Rows are points. The last column is the point's height on a tilted bowl or saddle (a function of degree 2), plus a little noise. Count its main directions that bend up, bend down and stay straight.

Points:
-25; 43; 48
33; 42; 20
-13; -19; 1
27; 24; 17
-36; -51; -8
-16; 42; 38
-53; 11; 58
31; -12; 24
-7; 10; 10
Directions: 1 up, 0 down, 1 straight

Points (15 x 4):
3; -70; -44; -45
70; 22; -28; -38
4; 9; -14; -4
4; 6; 37; -16
-46; 9; -9; -22
-25; 39; -14; -23
5; 15; -30; -10
-20; 17; 96; -88
8; -6; -26; -7
-15; 15; -20; -10
-39; -32; 19; -24
23; -20; 2; -8
53; -29; 3; -24
15; -16; 38; -19
36; 18; -17; -12
Directions: 0 up, 3 down, 0 straight

Points (15 x 4):
8; 35; 38; -6
4; -27; 9; -6
-44; -2; -21; -34
-9; -7; -40; -58
-40; 11; -39; -55
27; 0; 2; -5
-21; 27; 18; -9
28; 12; -35; -23
49; 12; -59; -28
19; -68; 1; -12
52; -16; 1; -1
30; 10; -24; -15
5; 53; 28; -6
-3; -42; -30; -51
-40; -50; 40; 49
Directions: 1 up, 1 down, 1 straight

Points, 26 rows:
-15; 10; -12; 41; 19
11; 2; -50; -46; 35
27; -41; 36; -31; 26
16; 37; 26; -41; 24
29; -29; -42; 42; 32
-64; -9; -17; -13; 45
-7; -33; -32; 8; 30
-14; -2; -44; 15; 26
17; -9; -6; -19; 18
-5; -26; 40; 10; 12
8; -3; -12; -73; 45
-19; 12; 6; -33; 24
11; -70; 22; -65; 55
-30; 2; 6; 32; 20
28; -10; -23; -68; 45
-9; -20; 9; -11; 19
-10; 25; -69; 19; 26
28; 1; -15; -16; 17
-50; 79; 7; -1; 37
10; -25; 29; -90; 61
24; -22; -5; 21; 16
-5; -4; -42; -17; 27
6; -12; -27; 15; 19
5; 19; -7; -23; 16
-34; -31; 82; 4; 18
-11; -12; 8; -27; 22
Directions: 3 up, 0 down, 1 straight

Points, 43 rows:
30; -22; -34; -2; -5; -20; 20
3; -18; 34; 25; 51; -40; 7
-11; -22; -2; 1; -62; 6; -2
-19; -13; -19; 15; -9; -1; -18
-6; 15; -29; -30; 16; -15; 6
-14; 13; 27; -32; 7; -74; 50
-7; -6; 23; 19; 14; 13; -13
-46; -13; -38; -7; 18; 21; -32
-31; -48; 12; 3; 11; 2; -40
8; 27; -61; -23; -23; -2; 23
31; 45; -28; -5; -27; 1; -5
43; 13; -15; 6; -20; 20; -15
-21; 21; -48; 50; -27; 62; 27
82; 24; 26; 4; 12; 30; -28
19; -40; -3; -47; 27; -3; 22
-48; 24; 0; 7; 65; 18; 17
-12; -64; -9; 15; -19; 16; 0
92; -29; 14; 0; 6; 9; 40
-48; -2; -8; -41; 7; 11; -21
-45; -9; -20; -24; -18; 13; -27
72; 4; 54; 9; -4; 30; 30
-12; -24; -6; -24; -8; -15; -7
13; 36; 16; 32; 35; 44; 2
-4; 6; 30; 10; -71; -30; -3
-24; -49; 45; 6; 2; 2; -29
46; -40; 22; 2; 36; -3; 37
-10; 33; 60; 5; -11; -27; 18
55; -30; 31; -13; -2; 14; 39
-29; 43; 3; 25; -15; 11; 11
-38; 28; 7; -39; 27; -11; 29
-19; 54; 14; 17; 32; 24; 30
-27; -7; -73; -57; -26; 12; 25
-26; -10; 26; -9; -18; 29; -25
-44; 81; 36; 14; 0; 50; 100
7; -23; -26; -57; -30; -32; 42
-9; 9; -25; 16; -12; 51; -12
-56; 8; 12; 29; -52; -21; -29
-34; -31; 43; -26; -28; -23; -43
-65; 10; -21; -13; 9; -25; 1
-13; -55; -8; 39; -96; 43; 57
-6; -17; 37; 34; 18; -26; -13
-36; -11; -2; 5; -54; 53; -18
-55; -8; 41; 1; -25; 10; -53
Directions: 3 up, 1 down, 2 straight

Points, 68 rows:
-32; -6; -1; 2; -36; -28; -17; -35; -5
-11; -32; 37; 0; -5; 48; -44; -37; 30
-42; -18; 43; -2; 53; 6; -43; 63; 38
23; -33; -5; -37; -10; 18; -48; 16; -46
-27; -60; 46; -11; -21; 52; -9; 26; 17
-21; -76; 12; 48; -1; -12; 38; 26; -30
37; -15; -53; 39; -47; 17; -9; 37; 5
61; 24; -38; 8; -3; 14; 2; -32; 48
-45; 3; 8; 49; 50; 7; 1; -82; 55
15; 4; 54; 15; 6; 26; -26; 8; 25
18; 5; -26; -13; -6; -33; -33; -5; -12
29; 34; 8; 9; -27; 13; 12; -49; 35
7; 33; 30; 7; 12; -1; 13; 23; 18
-87; -3; 15; -31; 21; 31; 21; 1; 37
47; -27; -42; -26; -6; 84; 39; 9; 50
6; -20; -25; -14; 38; 23; 64; 21; -13
21; -13; -33; -10; 16; -3; -42; 31; -31
14; -54; 49; -5; -20; 29; -59; 66; -33
21; -5; 30; 49; 29; -5; 6; -10; 12
-5; 11; -22; -39; 6; 11; -5; 15; -3
-21; -2; 2; 45; 5; -19; 28; 45; -16
-26; 16; -19; -12; -10; 25; -52; 19; 2
2; -11; -62; -19; -9; 68; 43; -38; 49
7; 66; 20; 10; 77; 19; -5; 32; 87
-37; 3; 24; -19; -19; -46; -10; 46; -2
16; 52; -65; 19; -13; -7; 69; -16; 23
39; -45; 23; 3; 17; -8; -37; 23; -27
0; 10; 44; -8; -39; -58; -30; -41; 12
20; 40; 31; 9; -26; 17; -12; 23; 31
-56; -21; 66; 25; 51; -41; 23; -2; 43
15; 34; -1; 63; -20; -17; -46; 17; 36
1; 59; 0; -4; -38; 11; 8; 4; 32
24; 7; 1; -66; 11; -5; -6; -70; 31
43; 14; 4; 47; -14; 41; 32; -43; 39
-4; -5; 11; -16; 7; -11; 9; -38; 0
-27; 1; -47; 33; -9; 6; 17; -20; 5
41; 10; 2; -3; 14; -33; -47; 31; -11
15; -38; -6; -15; -60; 23; 42; 18; -6
-15; 19; 31; 18; 0; -49; 65; -16; -20
-9; -15; 4; 8; 32; 8; 12; -11; -2
16; 4; -2; -31; 106; -29; 18; 20; 58
24; -3; -29; -45; -7; -12; -22; 8; -24
38; 11; 42; -57; -12; 59; 77; -25; 71
23; -41; 33; -3; -9; -1; 11; -19; -2
31; -46; 2; -35; 18; -24; -16; 3; -26
-28; -24; -2; -21; -31; -49; 14; -8; -20
28; -35; 16; 17; 35; -10; 50; 39; -22
1; 5; 22; -37; -11; 45; -10; -8; 17
-45; -42; 25; 15; 42; -1; -24; -9; 23
34; 9; -10; -6; 33; -35; 13; 19; 7
-37; -38; -33; 33; -8; -15; -8; -17; 1
-95; 76; -32; -16; 35; -18; 17; -25; 75
41; -25; -33; 6; -12; 34; 18; -7; 7
18; -21; 28; 0; 53; 1; -44; 40; -3
-29; -22; 25; -9; 6; -61; -2; -11; 1
-21; -74; 45; 73; 13; 3; 40; -31; 5
12; -6; -15; 38; -21; -9; 7; -1; -8
-16; 40; 53; -49; -28; -10; 11; -23; 20
55; 4; 18; 19; 12; -28; 0; 29; 9
-15; 46; 48; -25; -62; 51; -34; -27; 55
-22; -30; 8; 23; 51; -1; 17; 4; -1
-47; -9; 16; -44; -38; -40; -38; -18; -24
62; 8; 3; 23; -38; 10; 25; -47; 47
0; 19; 17; -26; -16; -9; -16; 36; -5
34; -1; 12; -28; 65; 43; 18; -10; 45
10; 38; 7; -21; -25; -3; -25; 9; 7
10; -28; 28; -6; -12; 4; -7; 58; -22
-22; -26; -25; 11; 34; 5; 11; -2; -5
Directions: 6 up, 1 down, 1 straight

Points (73 x 9):
-10; -16; -16; 47; 12; -55; 34; 33; -17
18; 16; -31; 48; -34; 35; -46; -17; -29
14; 3; -19; 32; -12; 1; -68; 20; -15
34; 33; 62; -3; -10; 37; -26; 40; -30
11; -31; -15; -29; 13; 64; -45; -24; -39
-9; -9; -23; 14; 20; 11; -1; 2; -3
-51; 3; 1; 52; -45; -50; -6; -14; -35
-13; 32; 57; 5; -4; 10; 57; -6; -19
38; 27; 8; 12; 23; 48; -5; 7; -21
18; -18; 4; -25; -1; -1; -13; -62; -17
33; 37; 1; -5; -31; 18; -16; 0; -7
-59; -30; 13; -12; 10; 24; -22; -3; -21
6; 9; 9; 23; -13; 53; -23; -20; -20
16; -10; 31; -63; -48; -30; 49; -26; -22
-14; -22; 4; 26; 18; 27; 18; 18; -4
-60; 24; -20; -19; -35; 16; -3; 1; -27
-43; -49; 20; -39; -7; -4; 16; 14; -8
-7; 7; -52; 39; -57; 44; -64; 42; -51
-30; 2; -44; 41; 21; -48; -4; 20; -27
33; 9; 8; -38; 28; 44; 2; 24; -24
-25; -16; 6; -2; -48; -24; -23; -69; -35
56; -30; -18; -23; -22; -21; 42; -5; -4
2; -26; -23; -78; -97; -23; 43; 31; -51
20; 39; -32; -11; -30; 75; -17; -8; -45
63; -16; -6; -20; -5; 26; -40; 26; -17
-4; 8; 24; -12; 10; -15; 23; -7; 4
-60; 28; 11; -1; 4; -8; 12; 2; -18
95; 4; -5; -38; 33; -38; 5; -4; -45
-5; 18; 66; -9; 4; 55; 19; 5; -31
-24; -73; -17; 18; -2; 48; 29; -39; -35
-33; 37; 24; -3; -7; -33; -9; 46; -12
45; -47; -61; -2; -24; -54; -23; 19; -34
3; -53; -65; 1; 66; 59; 21; -23; -77
8; 61; 1; -9; -46; 28; -12; 24; -26
-21; -1; -8; 3; -28; 1; 7; -28; -3
26; 23; -48; -13; -19; -11; 24; 60; -15
39; 41; -28; -44; -20; 12; -17; -48; -37
-2; 9; 40; 15; -1; -3; -25; 27; 0
-7; 6; -61; 29; 64; -18; -41; 22; -53
26; 10; 1; -17; 37; -13; 33; -19; -14
-23; -19; -3; -7; -17; -40; -42; -7; -15
11; 21; -42; -64; 39; 12; 4; 5; -47
-27; 4; 20; -20; 11; -18; 69; -27; -21
-63; -4; -47; 57; -19; 57; 23; -46; -77
-47; -13; -10; -39; 32; 22; -82; -27; -66
22; -11; -14; 26; -27; -30; 35; 27; 6
19; 34; 7; -28; -54; -11; -9; 2; -13
3; -5; -46; 30; 24; -38; 50; 25; -25
-6; -2; 3; 20; -59; -24; 37; -12; -6
-46; -29; -21; -44; -28; 74; -35; 18; -47
-11; 38; 56; -57; -19; -21; 42; -21; -30
0; -19; 8; 30; -47; -6; -3; -73; -29
29; -14; -19; 25; 18; -7; -19; 78; -14
-40; 13; -7; 22; -21; -35; -13; -32; -19
-7; 36; 66; 17; -1; 14; 9; 9; -17
12; 61; -51; -53; 6; 5; -32; 69; -66
29; 3; -2; 9; -5; 2; 23; 22; 10
28; 42; 4; 29; 12; -37; -30; -25; -14
-29; -35; 24; 5; -14; 22; 41; -14; -4
-7; -12; -14; 10; -10; 21; -20; 10; 1
-1; 0; -7; -42; -22; -13; 25; 15; 1
7; -2; -32; 57; -39; -13; -4; 42; -9
-56; 11; 30; 62; 61; -26; -6; 21; -51
-19; -28; 4; -12; -15; -39; 9; -20; -5
-8; -2; -19; -12; 16; -10; 17; 72; -9
-6; 5; 11; 4; -27; 28; -5; 14; 2
16; -29; 45; -14; 39; 38; -37; 39; -34
-15; 15; -7; -51; 56; -63; 17; -4; -58
-45; 2; 31; -1; 3; -1; 8; 26; -4
-71; 28; -12; 9; -3; 13; 30; 19; -29
14; -1; -31; -70; 5; 28; -65; 21; -54
-14; 5; 18; 31; -30; 28; -31; 7; -13
-4; 5; 4; 19; -31; -14; 41; 6; 6
Directions: 0 up, 8 down, 0 straight

Points, 73 rows:
-7; -3; -8; -26; -5; -46; -14; 32; 10
56; 2; -29; 21; 45; -45; 15; -79; 40
-51; 29; 1; -2; 21; -11; -11; -21; 26
17; 16; 34; -10; 13; -7; 41; -62; 7
26; -36; -7; 37; -42; 7; 30; -32; 10
-1; -7; 27; -78; -25; -18; 29; 22; -5
2; 56; 7; 40; -3; 23; 13; 24; 33
-4; -24; 15; -44; -34; -3; -35; -38; -11
49; -43; -78; -46; 28; 25; -67; 44; 90
-32; 3; 44; -61; 2; -46; -6; -48; 3
-43; -29; -9; -4; 12; -1; 37; 8; 30
-69; -11; 18; -15; 0; 14; -41; -9; 33
7; 10; -39; 44; -45; 31; -1; -48; 20
-25; -2; -14; 21; 15; 6; 52; 1; 27
-4; 3; 4; -54; -14; 16; 10; 17; -1
50; 4; 13; 8; -16; 20; 29; 4; -3
-72; 48; -21; -38; -41; 12; -48; -3; 20
14; 26; 23; 11; -17; -8; 33; 19; 0
28; 2; -12; 60; -25; -114; -3; 6; 67
-9; 62; 12; -24; -7; 16; 11; 16; 8
45; -60; -22; -8; -51; 6; -34; -18; 9
36; -35; -6; 44; -34; -23; -10; -33; 13
-10; -24; -59; -32; 31; -27; -65; 25; 62
39; -47; -59; 17; -1; 0; 2; 26; 31
-35; 32; 10; -1; -6; -89; 1; 9; 34
36; 23; 73; 18; 10; 7; 3; -36; 17
-45; -10; -54; -39; -16; 5; -4; -5; 26
11; -16; 15; -8; -26; -5; 1; 69; 16
8; -26; -16; 38; -34; -19; -41; 10; 23
10; 1; 12; 23; 8; 2; 4; -3; 8
15; 12; 1; -4; -4; 17; 8; 43; 12
-11; 2; -15; 17; -52; -8; -13; 10; 4
32; 31; 17; 4; 29; -6; -44; -17; 18
-8; 28; -5; 14; 22; 30; -16; -3; 26
27; -27; -36; 3; 12; 10; -20; -73; 28
67; 3; 40; -12; -36; -12; 33; 54; -4
26; -40; 7; -10; 42; 37; 19; 23; 38
-3; 7; 10; 44; 34; -6; -36; 45; 56
29; 25; 18; -26; 8; 39; -2; -52; 11
22; 14; -51; 41; -44; -21; -22; -6; 21
-24; -61; -19; 32; 7; -38; -31; 29; 61
35; 28; 26; 7; 30; -10; 1; 18; 12
-4; -31; 7; -44; -24; 19; -22; 15; 5
-51; 14; -24; 63; -4; 34; 39; 57; 88
102; 36; 21; 27; 5; 39; 8; -6; 30
-2; -46; -1; -11; -48; -6; -49; 24; 13
-7; -24; 29; -14; 1; -13; -24; -26; 5
33; -32; 26; 78; 17; 20; 17; -17; 48
-10; -24; -16; -34; 6; -59; -45; -49; 27
-36; -40; 64; -25; -13; 6; -54; 12; 31
17; -47; 12; 53; 43; -55; -14; 30; 62
20; 45; 31; -9; -9; -38; 6; -11; -12
-9; 6; 6; -38; -25; -39; 15; -26; -11
32; -15; 45; 25; -10; 14; -8; -24; 9
19; 15; 74; -36; 5; 32; 43; -13; 16
-59; -9; -3; -27; 45; -51; 20; 33; 51
-38; -37; -22; -1; -31; 32; 48; -47; 33
36; -26; -2; 13; 40; 36; 58; 44; 40
35; -1; -5; 2; -19; 39; 13; 39; 13
11; 13; 28; -42; 0; -96; -21; -28; 6
5; 25; -27; -38; -8; -24; -24; 18; 2
-29; -12; 17; 1; -38; 13; -12; 4; 4
10; 9; 27; 47; 34; -24; 7; 25; 35
-1; -28; -34; 38; 52; 42; -3; -39; 54
-51; -18; 28; 2; -57; 2; 41; -20; 22
50; 20; -16; 28; -10; -28; 51; -18; 6
20; -32; -15; -59; 34; -1; 31; -15; 20
7; 33; -1; -5; 7; 4; -60; 1; 15
-3; -8; 32; 26; -10; -26; 6; 54; 24
19; -33; -47; -5; 13; -12; 19; 23; 20
14; 36; 7; 33; 19; 24; -10; 41; 39
4; 2; 21; -33; 9; -4; -61; -25; 9
4; 11; 45; -10; 14; -15; -11; -94; 22
Directions: 7 up, 0 down, 1 straight
